Rows are points. The window is the flat piece filled in between its corners: a triangle in 3 columns, a solid with four corners in 4, and so on. A path goes straight from each point to the next, and from the last back to the first. List the points from which the path goes on through the window.
In the rows, 128 means zero.

Window, 3 rows:
[[ 95  54 139]
 [173 150 114]
 [118 163 114]]
Path:
(1): [182 151 168]
(2): [176 204 140]
(3): [156 182  80]
(4): [93 58 95]
(5): [ 84  94 164]
(6): [104  59 154]
(7): [ 91  63 114]
(8): [137 127  61]
Through the window after points: 6, 8

Window:
[[180 141 125 102]
 [156 115 182 131]
 [ 72 168  82  57]
 [ 22  84  44 132]]
Path:
(1): [120  98  98  98]
(2): [104  66 102  63]
(3): [ 78 158  61 176]
(4): [115 166 111 132]
(5): [109 102 130  60]
(6): [100  94 109  39]
(7): [ 75 192 115 147]
(8): [149 182 146 114]
(9): [131 117 152  80]
(10): [164  80 121  47]
(11): [156 181 134 149]
(12): [192 177 162 113]
(13): [187 146 160  69]
(14): [147  90 184  96]
(15): [151 156 150 172]
(16): [102 189  87 150]
Through the window after points: 2, 4, 10, 14, 16

Window, 6 rows:
[[238 171 132  93 100 184]
 [225 126 164 146  53 187]
 [126  43 152 121 185 162]
 [ 75 209  93 170 136 114]
 [ 87  62  92 129 136 110]
 [166  83  78 249 112  80]]
Path:
(1): [116  46  77 164 169 225]
(2): [146  70 182 110 163 118]
(3): [141 100 148 130 136 123]
(4): [147  98  77 143 119 207]
(5): [120 107  75 144 147 182]
(6): [130  90 157  99 126 109]
(7): [173  91 163 117 132 101]
(8): [157 101 110 150 132 187]
(9): [160  86 118 146 117 173]
(10): [146 105 160 125  99 110]
(11): [143 127 142 134 140 102]
(12): [120 102  80 147 147 157]
(13): [146 114  81 162 129 213]
(14): [142 136 177 132 120  98]
(15): [109 203 168 138 113  50]
(16): [ 86 184  73 174 140 147]
Through the window after points: 1, 3, 7, 9, 13, 15

Window, 8 rows:
[[105  14 153  86 140 169 195  65]
 [ 96 131 124 151  69 116  91 132]
 [ 80 121 100 100  81 121 187 129]
 [106 120  22  62 160 141 105 133]
 [143  48 186 118 161  94 187  87]
 [146 136 176 145  71 151 172  80]
 [194  61  26  94 105  42  59 131]
 [171 106  88 201  75  93 117 155]]
Path:
(1): [174 104 130 144  73 119 136 155]
(2): [150  38 130  69 116 149 106 167]
(3): [129  96  70 128  99  77 134  83]
(4): [129 131 117 170  89 109 155  28]
(5): [127 113 170 112  69 155 121 190]
(6): [149  75 147 100 120 113 165 134]
(7): [ 98  74 122 134 133  93 159  62]
(8): [126 101  53 161 115  76 109  53]
Through the window after points: 2, 4, 6, 8

Window (9 x 9):
[[176 183  83 112  70 228  48 145 148]
 [239  38 228 187 147 101  77  42  76]
 [134  58 197 156  37   7 174 128 158]
 [ 73 159  80 145 108 114 183 152 155]
 [148 102  63  77 116 206 130 172 130]
 [134 141  80 124 173  87 128 209 176]
 [ 54  74 139 111 162 129 103 198 145]
 [ 82 153 141  26 113 145 148 175 135]
 [ 97 116  62  53 134 145  74 133 136]]
Path:
(1): [135 103 108 105 114 154 137 150 176]
(2): [133 105 100  93 114 136 111 172  88]
(3): [129 158  95 120  81 129  86 191  38]
(4): [115  99 129  71 122 191 130 104 207]
(5): [150 131 155 111 140 120 139 120 230]
(6): [116 100 125 144 100  85  86 177  50]
(7): [144 157  75 133  69 151  92 196  96]
(8): [123 140 101 110 117 163 128 131 173]
(9): [117  99  93 116 155 146 162 104 241]
(10): [119  87 145  91 109 103 100 207  34]
(11): [176  94 123 155 102  74 100 181  42]
(12): [155  96 149 143 149 134 110  97 195]
(13): [158 105 135 108 119 113 131 107 193]
(14): [130 115 120 129  90  74 121 172  81]
(15): [133 124  97 146 115 102 117 163 104]
(16): [145 104 110 132 130 127 116 133 177]
Through the window after points: 1, 7

Window, 11 rows:
[[136  44 115 134  94 172 125 133 159 144 156]
 [126  54  43 105 138 171 161 118  81 154 112]
 [111  91  76  41 216 151 101 118 136 157 129]
 [166 111 168 154 145 218 217 169 170  84 167]
 [202 134 225 220 125  87 186 202 160 142 201]
 [143  45 126 109 107 141 178 139 104  45 118]
 [ 86 162  82 127 203 164  79 167 107 111 162]
 [ 82 106 113 100  92 179 172 116 116 110  79]
 [122 176  88 215 173  69 131 174 188 104 141]
 [105 167  96 183 197 114 103  81 142 129 173]
 [154 110  54  56 111 168 131 111 112 114 132]]
Path:
(1): [128 122 112 146 150 147 174 145 149 124 190]
(2): [163 138 159 198 168 161 119 138 163  75  81]
(3): [147  95 121 152 133 174 134 122 144 117 121]
(4): [ 91 103  97 102 127 105 148 149 146 153 228]
(5): [ 96  97  90 149 142 136 182 166 158  91 249]
(6): [156 127 141 132 144 167 132 119 135 115  98]
(7): [142 142 110 134 157 172 111 131 125 139 113]
(8): [100 107  75 104 146 126 159 138 142 135 199]
Through the window after points: 1, 3

Window, 12 rows:
[[147  71 110 229 149 169 102 121 138 106  88 125]
 [143 137 103 176  87 138  98 168 141 147 115  68]
 [107  76 148  95 204  92 159 168 128 136 120 154]
 [249 143  88  38 204 129 170 111 145  98 130 215]
 [138 123 119 161 139 131 123 131  90 183 166 144]
 [131 102 117 157 159  59  85 104 112 124 128 129]
 [188 110  88  67 185 151 117 171  74 119 106 166]
 [ 91 101  49 185 161 125 137 152 119 113 125  92]
 [146 103 103 191 141 101 162 153  85 143  88  70]
 [125 207 125 171 104 153 147 147  67  70 144   9]
 [111 120  90 137  71 145 149  84  89  90 122  81]
 [104 186  89 144 125 178  74  95 109 238  44 216]]
Path:
(1): [144 130 105 177 120  86 170 183  98 106 103 185]
(2): [137 108 109 138 189 124  97 129 124 153 122 115]
(3): [175 120 101 114 186 133 155  87 134 133 117 115]
(4): [142 144  99 150 115 109 129 179 114 115 119 199]
(5): [128 167 118 154 118 137 134 148  90 116 111 122]
(6): [126 147 100 149 145 153 117 116  99 153 122  83]
(7): [158 140 101 110 161 148 129 111 118 135 112 118]
(8): [173 160 106 151 131 108 169 164  91  90 126 164]
(9): [122 154  53 203 102 124 156 170  94  38 141 150]
(10): [159 104 129  91 171 148 118  92 128 183 103  69]
(11): [120 118 105 142 155 134 123 108 106 155 112  90]
(12): [152 101 120 165 130  97 164 202 110 115 105 158]
(13): [141 121 102 140 138 116 139 158 106 121 104 151]
(14): [136 113  85 123 191 164 109 111 125 148  98 112]
(15): [154 109 116 141 177 125 140 103 129 131 123  64]
(16): [157 107  96 150 108 106 141 206  93  67 133 163]
Through the window after points: 5, 7, 9, 11

Window:
[[121 138 117  89 246  81 121  80 175 190 100 178 159  95]
 [164 137 184  49 162 131 120  90 130 129 132 160 154 183]
 [173 162 158 124 166  34 157  74  83 140 151 178 150 168]
 [ 90  67  59  89  33 130 120 112 118 160 128 105 148  67]
 [130 201 112 101 143  85  70  51 196 197 106 142  86  85]
 [ 65  74 134  94 110 109  35  79  82 120  83 175 181 149]
 [174 167 142 147 153  97 176 124 136 177  58 170 120 171]
 [157 134 147 134 120  69  78  80 220 219  92  89 165  49]
 [ 39  42 145  92  57  92 104 120 142  84 107 132 114  71]
 [159 225 128 123 132  83 156 150 147 118 114 170 190 133]
 [ 83  22 105 120  58 120  43 154 142 130 163 175 127 102]
 [142 121  71 153 140  99  97  67 212 127 106  88 135 100]
 [  7  55 109 131  60 127  66 157 125 147 157  62 128 100]
 [211 187 155 119 196 102 127 129  73 120  95 154 131 110]]
Path:
(1): [ 91 137 157 147 121 126 101 100 120 153 127 175 137 137]
(2): [140  93 126  59 116  81 101 134 118 141  97 145 155 125]
(3): [131 125 101 105 105  69  89 121 146 155  89 119 119 134]
(4): [119 122 167 150 125 137 136  94 140 139 128 167 161  96]
(5): [ 96 134 147 138 118 146 115  73 153 151 111 157 168  84]
(6): [153 109  95  78 104  29  73 143 133 158  98 111 147 132]
(7): [108 102  90  92 103  78  57 161 143 166 130  98 111 113]
(8): [ 42 100 159 154  96 148 123  68 131 121 132 144 157  92]
(9): [128 135 162 146 138 166 108  63 143 164 127 171 159 102]
(10): [116 124  89  66 137  35 103 126 119 128 115 152 110 148]
(11): [150 108  52  71 158  26 100 137 147 163  69 118 101 140]
(12): [134 160 171 171 125 164 113  63 146 149 161 157 186  94]
Through the window after points: 5, 7

Window (14 x 14):
[[ 68 129 143 118 141 125 153 103 110 129 124  70 143 124]
 [127  97 104  57 126  41 178 154 158 164 177 167  95 146]
 [132  62  67  90  79 117 191 113 169 135 128  96 103 122]
 [158 134 175 162  82 155 107 109  92 136 104  97  81 175]
 [128  95 154 112 134 165 119 132 109  94  69 117 173 121]
 [ 18 165 131 119 122 127 107  26 126 138 137 247 113 169]
 [148 133 166 116 140 143 131 185 176 143 188 111 175 121]
 [124 204 121 143 135 179  95 199  89 152 116 219  99 132]
 [121 111 104 190 169  74 125 121 114 102 145 106  64  92]
 [113 104  91 150 118  74  91 136 119 135 151 126 106 167]
 [199  87 126 145 125 136 119 128   7 167 125 154 168 159]
 [117 181 138 161 109 116 114  60 127  94 103 101 132 167]
 [180 186 128 133 128 118  39 188 132 137 182 112  73  88]
 [163 101 122 121 108 114 140 128 134 202  92 124 124 147]]
Path:
(1): [122 156  88 115 167 151 105  79 127 122 127 117 102 185]
(2): [153 130 114 138 149 152 118 134  88 150 126 149 119 153]
(3): [134 144 142 136  85 104 112 144  81 143 123 162 141 133]
(4): [130 118 170 131  41  68 137 162 127 148 134 163 146 113]
(5): [144 121  85 115 186 153 124 110  92 147 139 128  99 170]
(6): [105 137 106 102 180 154 116  90 136 153 141 138 111 197]
(7): [ 86 137 143 137  96 108 128  98 113 139 120 157 124 121]
(8): [126 133 149 132  88 110 122 144 104 146 101 129 135 116]
(9): [146 120 130 122 169 174 142  98 141 106 142 111 115 155]
(10): [163 129 109 114 159 125  98 146 121 135 170 127  83 138]
(11): [128 161 145 123  69  68 113 170 140 159 141 141 124  93]
(12): [107 120 147 152  93 133 121 109 108 132 116 134 124 126]
Through the window after points: 2, 4, 6, 10

Window, 14 rows:
[[171 127 116 171 156 102 153 141 111 162 173 152 115  88]
 [117 179  41  98  81  95 116 109 130 156 183  99 115  92]
 [156  66 215 167  99 156 174 103 134 197 112 138 119  95]
 [114 208  69  32 143 119 146 137 138 120 208 101 174 122]
 [201 124 128 145 131 153 143 102 157 108 117 133 108  51]
 [157  57 145 133 174 160 189  69 123 167 112 165  71  73]
 [122 199  60 129 129 126 138 153  92 154 119  74 130 126]
 [ 95 176  52 116 112 107 141  98  90  99 176 103 194 108]
 [ 89  92 167 144 139 119  75 152  88 151 128 109 100 109]
 [118  55 154  80  74 149 166 188  50 129 157 133 115 125]
 [112  44 146 119 104  95 187 167 146 142 100 123 132  99]
 [110  71 104 123  95 161 125 170 131 157 127 160 153 145]
 [115 249  74 115 112  73 109 110 108 126 125 155 128 119]
 [108  79 134 134  84 120 156 147 134 110 149 106 109 194]]
Path:
(1): [164 125 112 107 133 108 139 122 100 144 135 126 164 120]
(2): [151  88 114 111 113 114 139 133 100 160 135 112 136 111]
(3): [ 88 154 121 130 116 152 172 160 102 105 189 170 107 107]
(4): [ 70 150 117 161 141 162 178 166 114 114 160 117  93  61]
(5): [192  94 115 100  94  97 142  89 132 162 124 140 154 144]
(6): [162  66 127 116 119 120 139 113 102 163 107 117 146 101]
(7): [ 99 181 135 165 142 135 151 165 147 138 174 156  50 112]
(8): [102 137  96 141 115 139 146 117 136 127 175 122  92  71]
(9): [152 115 106 105 114  79 146 145 102 156 123 120 173 133]
(10): [147 147 100 100 120 108 129 134 109 177 123 118 150 124]
(11): [100 151  98 151 141 141 163 122 148  85 167 102  99  84]
(12): [100 132 139 159 105 171 185 131 139 115 182 118 120  79]
(13): [204 111 123 114 132 109 113 108 124 163  81 132 123 102]
(14): [157 100 125 107 116 133 129 126 111 155 137 118 145 128]
(15): [ 47 137 124 149 131 123 192 167 124 112 141 153 108  77]
(16): [ 66 139 114 151  79 153 118 173 147 114 168 114  83  93]
Through the window after points: 2, 8, 12

Window (14 x 14):
[[152 170  73  89 172 200 104 205 149 127  54 104  33 120]
 [143 194 194 119 105  91  91 116  14 133  69 173  83 208]
 [182 124  86  72 116 170 167  95 123 214 113 138 128 102]
 [129 131 147 143 217 150  72 111 154 121 111 189  60 127]
 [122  73 166 184  72 187 123  42  83  53 156  89 131 186]
 [200 116 200 194  60 106  80 155  26  93 135  87  13 123]
 [147 122 146 164  78 159  42 152 163 123  72 160  66 148]
 [167  58  20 164 100  85 147 206 156 161 107 110 112 135]
 [192  96 146 148 145 207 199  73  92  40  86 156 139 117]
 [122 132  75 172  92 170 178 170 120  81 137 166  96 156]
 [167 115  79 145 113 101  92 161 123  26 175 156 140 166]
 [ 42 160 101  94 114 138  90 138  79 188 134 127 225 117]
 [ 79 128 210 126  96 160  95 163 139  88 143  91 113 161]
 [127 109 147 118  91 132 129  91 131  52 124  44  49  52]]
Path:
(1): [133  50 112 132 111 155 111 143 105  91 127 124  38 156]
(2): [178 151 121 161 123 129 105 148 149 107  96 146 104 133]
(3): [135 238  57 193 166 118 138 140 144  66 125  85 110 200]
(4): [164  74 122 105 101 147  98 150 110  84 134 158 108 115]
(5): [124  63 118 126 117 167 140 157  82  98 101 184 108 140]
(6): [173 165 134 162 117 137  97 126 131 100 126 103 102 159]
(7): [196 179 153 189  76 127  94 141  95 107 136  81 100 118]
(8): [132  79 156 117 120 144 109 143  59 100  95 145  30 156]
Through the window after points: 3, 7

Window (14 x 14):
[[144 172 201  98 148 116 111 170 195 115 123 128  70   7]
 [133 131 226  99 142 129 100 183 153 142 148 117 140  86]
 [166  44  99 127 129 180 127 134 172  52 161 130 120 165]
 [177 146 209  83 114 119  86 205 237 151 101  99  66  94]
 [130  71 126 155 146 226 159  61 182 104 123 128 144 182]
 [ 57 170  72 130 100 132 113 123 102 130 159  67  84 130]
 [184 118  92 145 145 199 110 151 174 124 129 163 142 149]
 [160  72  86 109 113 175 187 110 121 111 110 158 117 182]
 [ 51 147 100 215  99  67 110  98  91 127 140 114  82 141]
 [116 109  84 172 134 128  92 101  68 137 104  58  79 121]
 [ 32 116  68 139 107  72  64  80 103 164 124 103 101  96]
 [158  60  85 152 151 167 188 147 186 134 145 107 139 143]
 [115 166 171  93 172  96  97 200 186 101  73  98 110  89]
 [103 171  92 146 111  51  95  58 103 131 145  68 124 118]]
Path:
(1): [117 170 162  96 167  90 108 129 166 122 210 107  55 172]
(2): [111 146 106  92 165  82 143 113 179 155 174 141  58 168]
(3): [117 116 158 198  87 163  81 131  99 114  69  59 155  67]
(4): [114  79 129 162 118 154 124 137 158  78 113 141 157 117]
(5): [152 142 109 114 151 104 142 109 145 185 142  93  51 155]
(6): [122 104 128  75 220 117 112 166 154 137 134  98  53 128]
(7): [139 126 115 175  71 151 140 126 155 102 104 126 166 125]
(8): [133 103 113 156  59 145 144  96 164  95 112 125 117 138]
(9): [141  87  93 114 211 171 141 145 119 143 142 120 115 158]
(10): [ 90 116 147 112 162 100  94  91 156 143 160 109  70 120]
(11): [114 123 100 145  90 131 102 143 136 136  96 103 134 107]
(12): [124 140  97 150  89 161 151 116 144  74  96  68 135  91]
(13): [130 117 145 102 149  88  93 160 151 159 141 142  76 127]
(14): [131 140 130 102 189 113  99 153 160 125 113 122  48  94]
(15): [145 131 186 129  85 150 130 156 203 118 120 103 150  92]
(16): [131 109 114 129 104 150 126 147 153 132  90 109 115  93]
Through the window after points: 6, 8, 10, 14, 16

Window, 14 rows:
[[ 92  11 174 110 205  95 159 147 149  97 161  83  82 159]
 [113  42 158 119 128  41 157 202 178 178 130 121 101 128]
 [ 79 143 112  50 111 161 100 124  57 112 164 179  90 135]
 [159 142  72  93 142 113  97 133 157  89 105 137 193 110]
 [ 98  57  99 142 120 160  96 122 168 106  47 102 124 130]
 [ 64 113  99 137 108 155 134 155 157 104 117  84 201 166]
 [130  96  61 133  61 156 100  78  62  91 167 151  21 236]
 [168  84 111  73 131 170 152 162 122 159  92 158 153 171]
 [152  91  55 136  62 200  73  84  34  89 166 106 109 125]
 [140 127 129 169 158 135  85 187 136 132  74 153 193 141]
 [155 169 100  82  94 169 114 133  55  97 143 100  44 153]
 [116 126  69 149 174 162 157 167 164 136 106 148 159 100]
 [113 117 137 152 118 122 178 151 144  77  72 155 190 109]
 [102  84 231 162  87 125 153 120 249 174 166 145 115 181]]
Path:
(1): [ 67 160  74 122 121  93  98 100 101 139  80  68 139 148]
(2): [172  31 157 141 129 206 153 201 175  65 161 188 170 136]
(3): [107  72  89 135 103 157 111 171 147  99 122 148 115 162]
(4): [108 116 129 121 133 136 138 116 129 127 112  95 161 157]
(5): [ 77 163 136 118  97 127 156  58 127 186 104  80 151 184]
(6): [155  56  79 121 117 161 107 181 121  53 144 153  92 107]
(7): [123  59 101  95 126 145 109 173 113  78 153 137 102 132]
(8): [107 161 105 136 139 130 139 101 130 151  72 117 177 151]
(9): [100 107 113 116 178  91 161 103 121 153  92 107 110 131]
(10): [135  74 119 131  83 193 113 166 121  98 163 147 107 171]
(11): [138 117 101 121 108 167 119 156 122  83 148 144 122 145]
(12): [129 118  79 123 118 143 109  86  65 150  93  84 113 114]
Through the window after points: 1, 3, 11

Window (14 x 14):
[[ 92 192 110 154 119 139 138  87 138 199 136 166 154 171]
 [172 166  64 141 126 158  62 105  94 130  89 107 156  88]
 [138  58 101 150  99 121 134 162 175 104 121 107 229 195]
 [152 129 116 119 116 167 125 141 145 179  75   7 155 158]
 [185  50 190 142 143 201 105 217 146 147 119 140 205 132]
 [129 177 154 157  72 160 189 121  98  96  78 175 128 156]
 [142 124 174 160 142 117 220 151 110  83 109 141 200 113]
 [ 69 129 124 151  65  70  34 165 157 146 110 116 129 157]
 [102 232  73  99 164 108  85 114 128 116 135 177 112 170]
 [225 156 201 179 184  65 121 150 142  73 100 223 164 182]
 [ 85  90 110 139 160 197  68 148 142 212  47  90 169 170]
 [151 173 148 213 130 148  65 198  36 124 118 169 120 151]
 [171 152 104 173 129 124 192 167 101 152  89 215 120 141]
 [144  79 115 157 129 136 171 105 109 112 144 165 127 148]]
Path:
(1): [157 124 145 126 125 130 122 141 102 142  97 108 172 147]
(2): [132 130  97 168 125 160 138 131 155 137 108 116 130 155]
(3): [173 149 174 215 161 145 138 193 136  95 111 169 146 145]
(4): [152 156 128 130 127 102  89 120  89 138 108 175 151 174]
(5): [165  84 108 110  99  52 103 156 114 145 106 157 186 177]
(6): [131 143 143 190 145 196 162 143 168 104 109 101 176 158]
(7): [115 147 122 175 120 129 123 143 155 129 105 125 155 161]
(8): [144 116 132 116 117 112 124 137 124 130 108 147 155 152]
(9): [125 171 129 116 130 146 111 128  73 144  77 138 173 167]
(10): [195  80 111 212 161 152 205 165 233 135 145 153 117 134]
(11): [134 141 125 167 125 145 113 140 150 106 115 131 167 137]
(12): [170  82 147  89 142  85 114 140  64 185  71 110 164 197]
(13): [123 134 122 126  94 106  95 142 102 131 122 137 153 156]
(14): [123 142 126 208 151 173  94 129 177 134  90 118 145 141]
(15): [129 142  85 178 141 163  95 121 185 136 120 136 159 151]
(16): [139 131 132 119 120  99 136 158 111 105 113 151 174 181]
Through the window after points: 1, 3, 5, 15

Window:
[[137 164  79  59 118 104 119 212 152  95 124 106  75 111]
 [178  99 109 168 151 145 115 113 165 106  92 241 138 113]
 [103 166 107  72  82 131 121 188 152 205  48 137  93 160]
 [142 114  80 155 148 126 139  33  97 101  67 210 128  90]
 [138 116 144  71 153 133  92 129 155 125 135  86  64 139]
 [158 172  98 140 127 184 155  79 116 146 138 212 126 125]
 [125 115  88  74 164 117  85 175 116 150 147  95 147 129]
 [ 68 163 112  77 163 152  49 180 157  73 126 110 110 124]
 [ 89 139 102  79 163  87 137 140 190 107 139 115 128 162]
 [196 134  89 171 107 172 143  59 147  93  61 164 179 125]
 [125 100  83 191  63 144 124 102 135 107 115 187 122 130]
 [116 114 124   7 108 141 111 143 140 111 131 142 133 131]
 [102 166 186  61 127  87 108 203 123 114 130  88 124 126]
 [116 137 116  72 133 134 121 206 103  96  97 119  93 205]]
Path:
(1): [101 108 126 106 157 172 137 162 183  95  82 119  79  91]
(2): [111 124 130  96 123 135 130 177 149 130 100 123 123 105]
(3): [138 171 134  78 139  84  93  93  92  82 133 150 128 157]
(4): [185 126 104 142 142  59  99  68 134 131 151 198 147 148]
(5): [111 135 102  97 114 202 153 168 134 134  79 136 108 122]
(6): [115 140 123 146 140 170 192 223  85 149 109 132 156  87]
(7): [133 151 104  75 130 122  67  97 165  94 124 153 103 149]
(8): [155 150 106  98 125 105 100 140 111 133 139 164 146 149]
Through the window after points: 2, 6, 8
